Each row is a point. The last column is the point's height on a tilted bowl or saddle (a function of degree 2), plus a little noise. Along how many of its main directions does it bend up, bend down or stay straight?

Points (16 x 4):
6,16,-50,36
-31,2,-25,23
2,-21,-37,28
23,15,17,14
60,-8,-10,31
-10,13,-42,28
-53,-26,-23,47
32,-51,54,35
17,22,25,18
-32,2,-38,30
-1,4,-9,11
4,1,20,10
29,0,22,12
28,-24,-47,41
35,-56,-25,45
-39,0,-4,24
Directions: 3 up, 0 down, 0 straight

Points (23 x 5):
-17,5,4,-21,3
-5,15,14,5,4
21,-10,-14,1,21
4,-27,-9,-29,-50
-2,13,24,10,5
-22,-2,-2,19,4
11,-20,5,-25,-37
8,-8,3,-3,11
26,-13,-17,21,39
-28,6,-17,-34,13
18,18,6,-19,16
30,-4,7,6,25
-60,-26,-8,13,8
-31,-31,5,21,35
25,0,43,15,27
16,-10,-1,17,30
26,-12,-2,10,32
-33,-32,-51,0,12
-27,12,-32,32,-60
15,-6,22,21,31
41,4,20,-11,10
0,-6,-19,14,13
-16,6,12,10,5
Directions: 1 up, 1 down, 2 straight

Points (25 x 5):
7,9,16,-60,-60
-18,14,46,28,9
51,16,-23,12,-40
-17,40,-15,-17,3
18,-6,-31,-9,1
-26,-9,20,10,1
-3,-35,14,10,12
-13,-3,37,36,20
-25,-19,-40,-40,-29
-4,-1,15,-19,3
1,41,18,50,-37
4,0,31,1,24
37,-8,0,-11,-19
35,20,-2,12,2
12,-6,25,-4,15
9,-7,-38,8,12
-5,60,34,-5,13
5,44,48,-6,29
50,3,-11,-20,-55
11,13,-16,-10,12
5,-3,-2,12,26
-37,24,22,3,-20
54,8,0,-2,-35
-16,0,6,9,16
12,-11,9,-7,9
Directions: 0 up, 2 down, 2 straight

Points (40 x 7):
16,-21,-11,10,3,-19,22
-7,-17,-6,-9,17,-28,28
-1,10,5,9,23,-11,15
1,-20,13,-8,6,8,11
2,12,-21,21,-3,-37,7
-3,16,27,1,0,-15,6
34,-5,-23,18,10,23,14
-10,-8,20,-10,-11,31,6
-16,0,-14,12,36,15,22
-9,7,-40,-9,-1,-4,-9
-30,-10,-7,-9,-31,-27,15
31,13,4,5,-5,22,0
-27,23,6,14,-7,-8,13
-8,3,-13,-2,-21,-39,3
2,-31,-14,-18,32,-19,60
-36,-4,-12,13,15,6,22
13,24,-3,-8,-1,5,-9
5,5,11,-16,21,-5,9
13,23,-5,33,12,-2,23
60,22,2,-28,20,-5,46
-26,7,8,-10,-8,25,6
-10,-7,-11,18,17,-5,13
-24,-3,-10,-13,-27,12,10
-34,-10,-3,-20,1,5,21
-22,-32,-14,-14,-8,-6,33
-5,0,45,8,0,5,11
8,-11,-34,1,0,19,-3
13,33,-11,43,5,-11,38
-4,3,-1,-19,-9,2,-6
7,7,-9,-29,13,16,-6
24,-24,2,8,-6,13,22
0,-25,-12,1,-21,2,14
-15,-12,-1,15,5,-38,16
1,11,-1,21,26,1,17
9,-25,18,36,-26,-2,42
-8,-19,27,-26,-32,13,21
-10,-21,28,-9,-13,-8,12
14,-21,2,9,-15,-15,16
24,-7,-8,23,12,13,19
-4,0,4,-12,19,-2,6
Directions: 4 up, 0 down, 2 straight

Points (43 x 7):
20,31,-19,3,1,-38,26
4,-11,-2,-1,10,-12,-5
17,-48,20,30,-23,-8,15
-7,-9,-14,10,-34,9,13
-2,30,-9,32,15,-23,17
13,-1,-1,-9,8,18,-11
27,0,7,25,27,10,-7
-19,0,20,-35,38,-32,-18
-4,-7,-12,16,1,-10,-3
15,-60,-21,-12,21,37,-20
-2,1,-6,5,15,37,-9
21,-10,-23,-13,-32,-13,24
-2,27,16,-13,-19,0,7
7,-6,-20,-23,12,-25,12
4,23,29,23,-16,-6,25
13,19,-7,3,4,-14,6
-17,13,1,23,-2,24,10
18,30,-25,4,22,21,1
-24,29,19,8,-41,6,29
-8,-23,-19,19,29,-19,-3
16,16,-15,25,-29,23,-3
7,11,25,22,5,-25,15
43,-6,-1,25,-17,-6,5
33,-6,-2,-12,-1,13,-6
18,27,12,-20,-10,23,0
-21,1,-27,0,-6,15,11
12,1,4,21,0,-5,0
2,-34,18,-6,43,5,-20
-20,20,-17,-5,16,-3,5
-11,-10,-8,6,-23,26,10
44,-17,32,-40,51,-19,28
-3,-17,-25,-17,-31,8,22
9,19,1,46,-18,-30,18
-16,-26,-19,24,-4,54,10
20,-6,-40,32,-38,-30,18
-17,-28,-11,-14,23,-31,-5
11,11,8,18,3,-1,1
12,0,-2,-12,-8,1,0
28,4,11,19,25,-15,11
34,-10,0,20,24,12,-15
-8,38,-29,3,-4,34,11
29,26,14,-1,11,-12,17
-6,-37,-43,-44,-22,-26,60
Directions: 3 up, 1 down, 2 straight
